Every row gives one point. Examples show where two turns around zero, p and q, send a point. Where does a point land after both, in the order given? Backwards means that the second turn is done in reverse. Each puzzle has new turns, and all numbers are rounded.

Turn p:
[-3, 16,  7] => [ 3, 12, 12]
[ 33, -14,   1] => [ 26, -21, -12]
[-18,  14,  47] => [-6, -1, 52]
[-50, -10,   9] => [-49,   1,  18]
[29, -2,  6] => [ 27, -12,  -2]
[ 10,  -5, -70] => [ -2,  20, -68]
Turn q:
[-24,   4,  20] => [-28,  -6,  13]
[-21,  24,  -3] => [-26,  16,  -9]
[ -5, -55, -14] => [ 18, -52, -13]
[50, 28, -3] => [36, 43, 10]
Where do these land?
p, then q: [-45, -13, -20] => [-44,  -8, -24]
p, then q: [ 52, -11,  35] => [ 53, -19,  29]
q, then p: [-29,  14,  -1] => [-29,  15,   0]
q, then p: [ 22,  10, -15] => [24, 14, -7]

Turn p:
[-23, -70,  29, -30] => [-46, -51,  34, -36]
[ 4, 25, 22, 33] => [ 8, 22, 18, 36]
[  2,   8, -19, -14] => [  6,   5, -19, -13]
[  0,  24, -37,  32] => [ 15,   9, -39,  34]
[ 54, -21, -19, -18] => [ 49, -30,  -2, -27]
[-18,  11,  31, -18] => [-22,  23,  23, -13]
[-19,  22,  -7,  15] => [-11,  20, -15,  20]
Turn q:
[ 34, -71,  24,  28] => [ 18, -62,  49,  32]
[ -1,  29, -29, -18] => [  2,  14, -37, -20]
[18, 30, 27,  8] => [29, 31, 15,  1]
[-20,  11,  -4, -28] => [-20,  12,  -8, -27]
[-32,   1, -18,  10] => [-30,   6, -18,  14]
Where do these land?
q, then p: [ 24, -15, -11, -36] => [  3, -23,   3, -41]
q, then p backwards: [ -7,   5,  11, -37] => [ -4,  -2,  11, -38]
p, then q: [ -3, -46,  16, -23] => [-30, -21,  33, -23]
q, then p: [31, -2, -7, 25] => [ 30, -21,   5,  16]
q, then p: [ 28,  25, -32,  40] => [ 46, -15, -28,  30]
p, then q: [-33,  27, -28,  22] => [-10,  14, -44,  29]
q, then p: [-40,   6,  52,   9] => [-28,  48,  30,  20]

Turn p:
[-51, -23,   6,   7,  -3,  40] => [-58, -22,  -6,  -4,  -2,  29]
[-44, -33,   5,  27, -36,  13] => [-52, -28,  15,  20, -32,  10]
[  3,  49, -18,  -6,   9,   0] => [  9,  47, -22,   4,   9,   0]
[  1,   8, -17,  22,  37,  12] => [  2,   2, -16,  23,  36,  15]
[ 32, -32,   4, -22,  21, -27] => [ 38, -34,   2, -18,  13, -25]
[  4,   9,  -1, -12,   2, -24] => [ 10,   9,  -3,  -6,   0, -24]
[ 21,  41, -25,  -5, -19,  17] => [ 22,  42, -18,   6, -20,  21]
[ 34, -19,  46, -11, -11, -30] => [ 29, -15,  49, -25,  -5, -25]
Turn q:
[ -7, -23,  35, -27, -42,  52] => [-23,  -9,  42,  -3, -17,  66]
[ 0, 30, 13, 12, 16,  4] => [ 5, 32, -6, 18,  5, -3]
[-22, -27,   4,  10,  26, -30] => [-30, -13,   1,   0,  21, -38]
[ -4,  12,  14, -20,   7,  45] => [-4, 21,  3,  2, 16, 46]
[ 33,  10,  -1, -14,  15, -13] => [ 28,  15,   7, -21,  10, -12]
[-27, -28, -23, -13,  12, -32] => [-28, -27, -19, -25,  10, -27]
[-7,  0, -2, 46, -2, 27] => [  4, -11,  -4,  52,   2,   9]
[-12,  30,   1,  40, -11, -28] => [  0,  14, -17,  32, -31, -33]
[ 46,  -4, -40, -34, -21, -25] => [ 47, -21,  -5, -54, -17,  -7]
Where do these land?
p, then q: [ 27, -15,  -5,  -8,  20,   5] => [ 22, -11,  14, -11,  24,   3]
q, then p backwards: [-26,  -2, -12, -33,  10, -18] => [-30,   2,   4, -35,  10,   8]
p, then q: [-14, -15, -12,  24,   6,  14] => [-12, -19,  -5,  26,  12,   4]
q, then p backwards: [-25, -22,  27,   5,  14,  21] => [-27,  -1,  18,  33,  12,  14]
p, then q: [-36,  12,  19,   9,   8,  11] => [-35,  17, -20,   8,   8,   3]
q, then p: [ -2,   9,  -8,  15, -25,  23] => [  1,  -6,   8,  18, -17,  28]
p, then q: [ 49, -12,   9,  -7, -44,  -6] => [ 26,   0,  50,  -9, -34,  15]
q, then p backwards: [-27,  69,  -7,   5,  -1,  26] => [ -6,  49, -54,   4, -12,  27]
q, then p: [ 53, -23, -11, -10,  11, -76] => [ 49, -13,  16, -39,  -6, -72]

Turn p:
[-36, -30, -68,   1, -68,  25] => [-77, -38,   3,   9, -68,   2]
[17,  6,  9,  6, -8, 23] => [ 22,  -6,  -9,   0, -18,  10]
[-14,   4,  27, -22,  22,  20] => [ 10,   7, -25, -36,  15,   4]
[ 10,  -2, -21,   2,  41,  18] => [ -1,  12, -41,  22,  14,   7]
[-22,  38,  34,  28, -26, -71] => [  5,  18,  91, -11,  25,  13]
[21, 14, 41, 12, 31,  0] => [48,  9, -4, -4, 30, 11]
[ 19,  -1, -28, -28,   2, -11] => [-10,  20, -10,  16, -11, -33]
[  5, -29,   6,   0,   6,  -3] => [  2, -22,  -7,   4,  13, -15]
Turn q:
[  9, -18,  11,  35,   5,  45] => [ 12,  -7,  19,  31, -33,  35]
[ -9,   5,  17, -36,  17, -56] => [-13,  -7,   9, -20,  36, -56]
[ 63,  -3, -16, -28,  -9,  11] => [ 64,   3,  -6, -33,  -2,   6]
[-26, -22, -13,  29,  16, -49] => [-26, -36, -27,  32,  13, -31]
[-13,  27,   6,  22,  -1, -25] => [-17,  15,  -9,  25,  28,  -7]
[  6,  14, -12, -36,  25,  37] => [  5,  -8,  24, -43,   8,  33]
[-30,  -3,   7,  14, -53,  37] => [-25,  40, -11,   8, -50,  20]
Where do these land?
q, then p: [ -1,   0, -18,  -3, -24, -19] => [-22,  19,   2,  17,  -8,  -8]
q, then p: [ 40, -14,   4, -23,   8,  14] => [ 36,  -3,  -5,   0, -12, -34]
q, then p: [-56, -21,   5, -19, -21, -32] => [-57,   8,  39, -18,  14,  -8]
p, then q: [46, -9,  0, 51, 44, 32] => [ 47, -34, -21,  33,  -9,  52]
q, then p backwards: [-18,   7,  26,  -4, -44,  38] => [ -5,  54, -28, -15, -21,   3]
p, then q backwards: [-21,  -1, -37,  17,  44,  11] => [-29,  35, -26,  37,  -6,  -6]
p, then q: [ 10,  38,  20, -20,  -7, -44] => [ 12,  34,  32,   2,  40, -20]
